Each wall is flat, endless, passes through zero and stands at right angles to its row. A trip goes straight from one point to another. List the walls that it crosses, first one first.

Walls:
(1): [-33  20]
(2): [-33 -20]
(3): [15 46]
(4): [-54 -46]
(5): [-17 -43]
Trips:
[11 30] to [-28   1] => 2, 4, 5, 3
[37 -7] to [ 19 -25] => 3, 5, 4
[-38  -1] to [-28  36] => 3, 5, 4
[60 35] to [-24  25] => 1, 2, 4

Walls:
(1): [ 20  -5 -25 -26]
(2): [-3 24 60 46]
(3): [ 37 -12  13  23]
Trips:
[  9  -8 -21  30] to [ 20  28 -26   4] => 1
[ 15  -1 -25  -3] to [10  4 -4  7] => 2
[-11 -18 -43  13] to [-15  -8   1   8] => 1, 2
[-45  -1 -11  -6] to [ -1  -6  11 -19] => 1
[9 9 8 7] to [-16 -15  13  26] => none
[ 20  -6 -14 -19] to [-23 -38  17  -7] => 3, 1
[17 -1  2 -4] to [ 9 17 -6  5] => 2
[-18  12 -26 -24] to [ 20 -31 -18   3] => 3
[10 -7 46 -5] to [ 27 -14  12 -25] => 1, 2
[  3  -8  -5 -20] to [ 20  24 -33  -7] => none

Walls:
(1): [ 33 -12  27  53  -6   4 -22   4 -21]
(2): [  3   4  -7 -12  20   5 -45   5  12]
(3): [ -4  -1  43 -14 -10 -16  23  -1  52]
(4): [  5  32 -14  -3   9  -4  30  17  -3]
(5): [ 16  17   0  30 -48 -15   6 -23 -23]
(6): [-11  29   0 -14  20   6  28 -26  13]
Trips:
[  7 -20 -31 -33   2  37  47  -8   9] to [-12  17   1 -22 -13 -19   9   4   1] => 5
[ 17  11  60 -11   9 -26  10  11  -9] to [-35  16  17  18   7   2   9 -29   5] => 4, 1
[ -9 -11 -15 -14  -5  21  15  -7  47] to [ -1  24  20  49 -13   1  17 -17 -20] => 2, 4, 5, 1, 3
[ 19  31  21  -3  26 -11  18   6  46] to [-28  -8  44  13  -6  -7 -23 -10  -2] => 1, 4, 6, 5
[ 12   4 -17  -6 -24   6 -28  -5  25] to [ 14  28 -14  -4  20 -40  -3 -15 -16] => 3, 4, 6
[10  3 -3 -1  3 34 39 -7  6] to [ 14  -1  -2 -19 -30 -13 -13 -20  16] => 5, 4, 2, 6
[ 16  29  -2 -16  -2 -20 -33 -25 -12] to [ -8  -2 -19  10 -16  -3 -27  10  -5] => 6

Walls:
(1): [ 15  19  -7 -20  -6  -6  30  19 -28  -1   1  38]
(2): [ 11   2  -8  -7  16  -7   9 -15  -5   6 -11 -17]
(3): [ -2 -12  -1   2  17   4  10 -10   0  38  -5 -13]
(4): [-25 -14  17   1 -34  24  24   8  23 -35  -1  -9]
(5): [ -6 -14   2  -4  -7 -21  27   3 -16  -4 -11  49]
Trips:
[ 23 -18  14  10  13  -1   1  20 -40  23  17 -12] to [ 25  21  -6  -7  23   3  24   6  -4 -13   8  -2] => 3
[  4 -34 -15  10 -11  34  27 -14 -32 -20 -11 -21] to [-17  20  43   0 -29  -7  -6  -5  20   6  30   0] => 5, 2, 3
[-14 -27   5  21   6  60 -13 -35 -10  10   8   2] to [-38   7 -27   0  20 -25 -15  33  17  11 -19  29] => 4, 5, 1, 3
[  5  13 -10   0  13  -4 -13 -23  -7   6  -5  13] to [ 17 -31  -7   1  30   0   8  -4  -7  -2 -26  -2] => 1
[ 10   6  -2   2   3  22   9 -31  30   1  -3   7] to [ -4 -17  11 -21   6   6  15 -30  10 -15  -8   0] => 5

Walls:
(1): [-10 -17 -11  11 -24   8   5   5   1  10  12  44  12   2  -7   2 -18  20
  17  -5]
(2): [  3  -8  -8 -11 -17  16  10  15   4 -19  20 -12  -3  20 -11  34  11   8
  49 -23]
(3): [  2  10 -12  -7  49 -11  25  -7  -6   2  -3   6  20 -12 -28   1  13 -24
  -6 -13]
(4): [-11  -7  10  14  16   2  14 -43 -14   7  -7 -16  13 -15  -2   7   4  -3
 -17 -27]
Trips:
[ -3 -35  -1  17  -9 -16 -16  10 -22  17 -13   8 -34 -10 -11  25  27 -17
  11  -6] to [ -4 -14 -27   9 -26  15  14  -7  52  11 -16   1   7  -3 -42  -3  -4 -16
  -3  19] => 4, 3
[-26 -22  30  16   8  12   2  25  17 -23   3  -1 -13  -1  -8  36   5   4
 -10   7] to [ 20 -24   2  24  26  -4 -18  14  23  17 -15  14   8   1 -27  30  10 -16
   8  34] => 3, 2
[ 11  10  30 -29  -9  13  12  30  17 -23  10   8 -15 -20   1  24   4   7
 -19 -38] to [ 30  -8   4  26  -6  -6   1 -12  -5  -5   1   4   0 -24 -22   4 -17 -15
 -11  10] => 3, 4, 2, 1
[ 20  -7 -38 -37   8  26  15  38 -14   5   9  16  -8   2   3  11  37   7
   0 -31] to [-11  10   6  12 -25  -7 -60 -18 -23 -24 -38   1   5   3  26 -21  -2  -9
   6 -20] => 3, 1, 2, 4

Walls:
(1): [ 16  -2  17   9  -5  -1  33 -14 -18  26   9  24  -8 -47 -26 -41  27  -2
 -17  -9   6 -13   1  -2  28   4  -6  22   8  13  11  -2]
(2): [  5 -22  -2  31  -7  -5   2  25   6  -1   8  14  -4  -8   0  19   2   0
   2   0  12  12  -1 -16   3 -20  26 -32 -14 -25 -10   7]
(3): [  3 -29   9 -14 -14  -7 -16  13   4   2 -13 -17  41  -8 -18  -4  14   8
  17 -22  -6   4   8  16  -7   9  12  11   7  12   9  15]
(4): [ 24  -8 -16  18   9  11 -22 -16  20 -23   2  -3  23  -7  -4  -2  15  23
  -3  43  18  22   3  10  14  23 -23  -1  -8 -24   2 -60]
Trips:
[  1   3   7  -5 -33  11 -14  -4   7 -50   4  31  -3  -8  -6 -13  -8 -17
  -3  16  -2 -12 -24   7  20   5 -16   5  10  18  10  15] to [-16   7   1   0  13  10  -5   5  18   8  15 -31  10  -4  20  25 -28  24
   1   6  26 -22  18 -28  -6 -22   1  18 -11 -29  -9  -5] => 1, 2
[-16  12   8  23  -5 -19   5 -24  27  22 -12  -7   3  12 -32 -13 -19  -5
  18 -27 -15 -13  12   1 -25 -21 -19   9  -6 -35  -9  11] to [ 41 -20  -9  30 -41  38   6   2 -16 -23  -7  -4   4  -7  -6 -11 -11 -20
  17 -11  -8  -2 -11  19 -14   6  -2  26   2 -36 -17  27] => 2, 1, 4
[ 12   1  20 -27   4  38   5   1  -1  43 -31 -28  -5 -14 -15   8 -19 -48
 -25   5  -2  36  -3   3  -5 -26  21 -11  25 -23   2   7] to [ -1  34  34  13 -27  28 -18 -29   3  19  -7  18   8  -5  -3  -5  36   8
   3  -7  -7 -14  38 -21  -8   6   0  13  20  -4   3 -16] => 2, 4
[ -5 -13 -10   9 -11 -13  26  -6 -26   9 -13   8 -14  -6  -4  28  -6  -3
   3 -11 -18  -8  -3 -13  29  16  -5  15 -10  19  21  14] to [ -3  11 -46  22 -22  27  23 -37 -11  -9  13  -6 -14  20 -21   0  -2   9
  21   3 -13  12  -3 -20  25  -5 -26 -13  14   2 -10 -28] => 4
[ 40 -12 -14 -28   0   8 -11  36   4 -16  10  30  -1 -37   5  34   9  34
   5  29 -31  -9  12   2 -37  38  28 -17   2 -24  -4 -13] to [  6   3  -1  22  -8  -1  -5 -14  20  13 -13   9   6 -25  19  -5  11  -4
  -4   6   6  44  -2 -26  -6 -33 -11 -10   5   7   6   1] => 3, 1
[ 11   0  -3 -17 -25 -27 -19 -10  -6 -16 -30   8  -7  44 -15  -2  -4  -8
 -23  25 -13   7   6 -13  16  14   0   0  -4 -15   6   7] to [ 11  22 -17   7  10   5   6 -24  -2  -3 -32  21  20  -9 -14   0   8 -14
   1  24   9 -21  22   2   0  -4 -13 -16   1   2  23 -25] => 1

Walls:
(1): [-14  -5  14   3  -1 -14   6 -13 -16 -13 -16  -6  22   6   6  24 -15  -7
  22  -3   5 -23 -15 -35  16   9   5  -8   9   8  -4 -20 -12  23 -31  19
   3 -24   8  11  15 -10  -4 -13 -23  -2   0   2]
(2): [  3  18  -9 -10   0  -7  13 -11  11   5  -9 -22  27  12  23   6 -24  -1
  28  23   6  14   8  -9   5  15   2   5   0  -5   0   0  -9  15  20  -9
   6  -5 -15 -10 -10  16  22  21  33 -18  18 -10]
(3): [ 20 -15  22  23 -20  22   3   4  -6 -11  -7  12   9 -14   7  23  -5 -11
   5  12   8  24   6 -19 -20   3   4   2 -28   8  43 -10  10 -13   3  -5
 -33   6  -5   8  12  12  -1 -14  -6 -13 -17  19]
(4): [  1  -3 -11   6  13  11   0 -15   2  24 -15 -20  32  -4  -3 -30  -9   5
 -35   0 -28 -13  16  13  10  -1 -28  -6 -11  -6 -27  17   6   1  -8  11
   7  23  10  26  -7  32 -19  -3  23  -4 -23  -1]
(5): [-14 -34   6 -12 -19  -7 -18 -27  -7 -12   5  20  -5  -7   6  12 -47 -11
  -6  -8  -5  -5  16   0   1   8 -20  -1  17 -10  30 -11  11   1 -21 -16
   0  -1  -3  -3 -14  16  -6 -15 -14   5  -6   3]
(6): [-37 -15 -15   2  23  26 -13  27  30  -2  35  10  -4  -2  -5 -47   0  18
  23  22  20  -9 -38   8  -6 -32 -12   9   8  -8 -11  -2   0   3   2  20
 -18 -40   8 -13  18  24  -8 -23 -33 -18 -12 -14]
(7): [-36   0  25   7  20  -3 -10  30 -11   0  38 -13   8  -1 -18  11   5 -30
  18 -10   9 -11  -9  10  -3 -15  12  -9  -8  14  26 -19 -17  11  38   7
 -12 -24  13  13  -3  -7  -1  41  20 -29  -8  -4]
(8): [ -6 -45   3  -4  12  -4  24  -1  -7  -4 -20  32  -5  -1   0   4  35 -24
 -37  36   4 -10 -13  -7   0   5  33 -12   6  -2   0   2  19 -32   1  15
 -19  40 -13 -10   2  -7   1 -23 -13  10  11   0]
(9): [  8  20  -5   4  17  15   2 -19 -26 -13 -14   5  37   0  21  14 -14   3
  11 -11  -3 -29  16   0 -47  28 -19 -12  30   7   4  -6  -6   9 -11  13
  -2 -15  11   5 -10 -15  26   6 -14   5   0 -33]
(10): [ 12   4  -3  -5  26   9 -44   9 -13  30  39   3  13  25  -8  -8  -8 -32
  10  -2   0 -16 -30   7  23 -17 -16 -17   4  18 -15 -13 -37 -13  15   4
   5 -28  13  -1   9  12  -2   7  11 -16  30  21]
(11): [-12  52 -18  -5  17   7  -3 -17   2   6  21  -1  -2 -14  13  13 -16 -17
  12   6   2   9 -32 -21  15 -26 -21  13 -14  -7   8 -19  19  30 -10 -26
  -1 -13 -27 -18  13 -25 -25 -41 -13  11   0  -7]
Trips:
[-33  18  10  19 -16   0 -23   9  -2  15  18  -3  -1 -10  21 -27 -12 -21
  -9   3   5  45  16 -24  11 -20  16  12  -1  -4 -18   3 -39  40  -4  34
  -1 -28 -21  19 -13  -5   5 -14  -6  20   0  -9] to [  6  -8  17 -25   9  14   1  -4   9   0  22  -1  12   0  11  21  18  -7
   2  31 -15  -3   3  -8   2  -8  29 -29   1  10  14 -15  -1  21   2  27
   1  -2  37   0  -4  40 -21 -23  -7   0 -15  31] => 4, 3, 2, 5, 8, 11
[-26  -6  -7 -11 -10  -8  -1   3   1  -8  -8  -9 -16  11 -17   1  17 -18
  24 -11  54 -23 -31 -24  13  21  19  18  38 -15  -1  19 -21 -28  18  -5
 -14 -16  19  23  32   7 -20  -1 -11  25 -21  -1] to [-20   6   4  -4 -15 -35  15 -12  11  -7  20  -4  -5 -32  -3  12 -15  11
 -13  -6  31 -20  20  -9  29 -31  10  -3  14  15   0  25 -28 -21   0   4
   9 -16   6  15 -16   8  -4  13 -17   9 -10   7] => 5, 8, 10
[ 24   1   9 -11 -43  10   1 -22  -2 -32   8  13  -5   7 -36 -16  -5  14
   2  12 -14  19   5   9   0   7 -14  -7  -8 -19  12  21  19  18 -28  10
  15  -2 -29  26  -2  -5 -28  41  -7   1 -20  -9] to [ -7 -14  35 -12  20  -6   9 -27 -23  10  -8  25 -20 -31 -28   4  -6 -24
  13 -11 -12  -4  -1 -15 -14  24  27   0  36  24  10  19 -13 -30  18  25
   0  32  -6  -8   2  44 -24 -14 -27  28  -1  -2] => 8, 1, 9, 4

Walls:
(1): [-16  21   1   9  -9 -14   5   5  17  13   8  11  39   5 -19  21 -11 -11
   1  -4  14  -1   4  16  -6 -25  -4  14 -34 -16   9 -29  -9   2   8  23
 -13  12   0  -2  10  -5  -3   7 -11 -16 -17 -18]
(2): [ -6 -13   6  -4 -13  -4  17  13   0  18 -18   1  -7   1   5 -17 -30 -15
 -19   6 -11  31 -14 -27  -2  25  10   1  17  -3 -25  39   7 -13   8   8
  -8  -7  46  -2   8   2 -45  -8 -12  26  13  -3]
(3): [ 11   0 -12  25 -27 -35  12 -42 -18  -2 -16  16   4   7  10 -17 -14 -19
  12  18  -2 -10  -4  -8  12 -25  -1  11  11  10  18   3 -26 -21 -29  -7
  18  15 -20 -12  16  23  21  18  26  14  -4   1]
(4): [-10   9  28  30  -3   2  -3  18  -2  -3  -5  20 -13   3   9   8  28 -15
  27  -7  16   3  26  11 -27  10 -16  32   9 -13  -8  -1  31 -11  29  -9
  24   7 -11  10 -28 -30   0   6  25 -13 -24   8]
(5): [ -5  -4  -7  11 -11  20 -11  12 -12  -4  10   4 -12  -2 -10   2  -4   1
 -23  -3  -1  -5  -2 -10  -7 -13   2   1 -48   3  16  -8  36  -3   8   0
  -6   6  24  19 -13 -13  -7  10  34  -4  16  17]
(6): [-21 -18   0 -27   0 -15  16 -10   4   3  -3  -5   1 -26  12  -1  27  16
 -17  15  17  22   3   0 -11   9 -13  23  17  -5 -12  -5  -8  -2 -19   2
   0 -18   8  -7  21   7 -13  23  17  15  -2  25]
(7): [ 18 -25  22   8  19  -7 -18  29  25 -18  36 -13  26  25  -3 -21   3  37
  -7  12  17 -15   9   1 -36   0  -5 -15  -3   0  12  19   7  11 -14 -21
   4  15  -9  11  37  -2  12   7  10  -5 -11   3]
Trips:
[  2 -25 -39   7  -1 -22  18  26 -17   9  -5   5 -22  19  14 -20   2   8
  20  14   9  12   9   5  -9  11  -3  -1  -4  13 -25 -20  17 -15   1  14
 -16   7 -30   8   6 -22 -17  14  28 -10  17  26] to [  1 -20   5 -15  -3  18  -5  16 -14  13 -13  -5 -10  15  -2 -19  17  11
 -23  12 -22   7 -10  -1  28  17   5 -23 -10 -51  16  14   6  -8 -10   9
   5  -5 -10 -16   1   9 -19  18 -21  -7   9  -5] => 3, 4, 7
[  9   4   5   8   0 -13 -10  30  24 -21 -38 -11  13   3 -29  -7  -4 -26
  15   0 -11  32   6  12  16  22  -5 -24 -10   6   0  10 -35 -12  14  14
  14   8  -4  -5  26  -6  -1  23 -19  -9  -1 -36] to [ 29 -15  -9 -16   1  -1   6  21   4 -13 -18  19  -4  21 -14  36 -25 -17
   0   5   1   2 -12   4 -11  -3  -2  13  20 -15 -14 -27 -15   8 -11  19
   2  26  -1   0  12  14   4 -33  17  -7 -13  17] => 7, 2
[-27  -7   3   6   2   9  11   0   1  -2   9  13  11  37  19 -15  33  32
 -22   6  24  11  11  19  -2   9  23  -5 -20  12   6  -1  32 -10  37  -5
   1  -2 -21  16 -20   1  28  -8   9  -2  16 -13] to [ 16 -16   3   2 -14  29   5  16  -3  -7 -15  22  -5  19  -9   9   1 -27
 -21  -8 -18  27   7  -7  -7 -24  30  19   1 -11   0 -14 -18  -4  -8  -6
  18 -13  -1   6  -7  -2 -11   4   1  -1  24 -20] => 1, 7, 2, 3
[  6 -10  -1   2  22  12 -16  11 -10   5   9   0   2  11 -27 -15  35 -21
  11 -19   0  -1  -1  15  17  -6  -8 -14 -10  13 -15 -19  -7  -6  -7 -20
 -21 -31  10  -8  28 -24   4  20 -20 -41  15   4] to [ -2 -22 -54   9   4  16  14   4   9  14  40  20  -2   4 -27 -14  12  20
  23   0 -33  -3 -12 -60  11  16 -11  20 -10   8   0  14   5  16  -4 -10
   2 -31   2   8  11 -13  -5 -15  -8 -19  -3  38] => 1, 6, 2
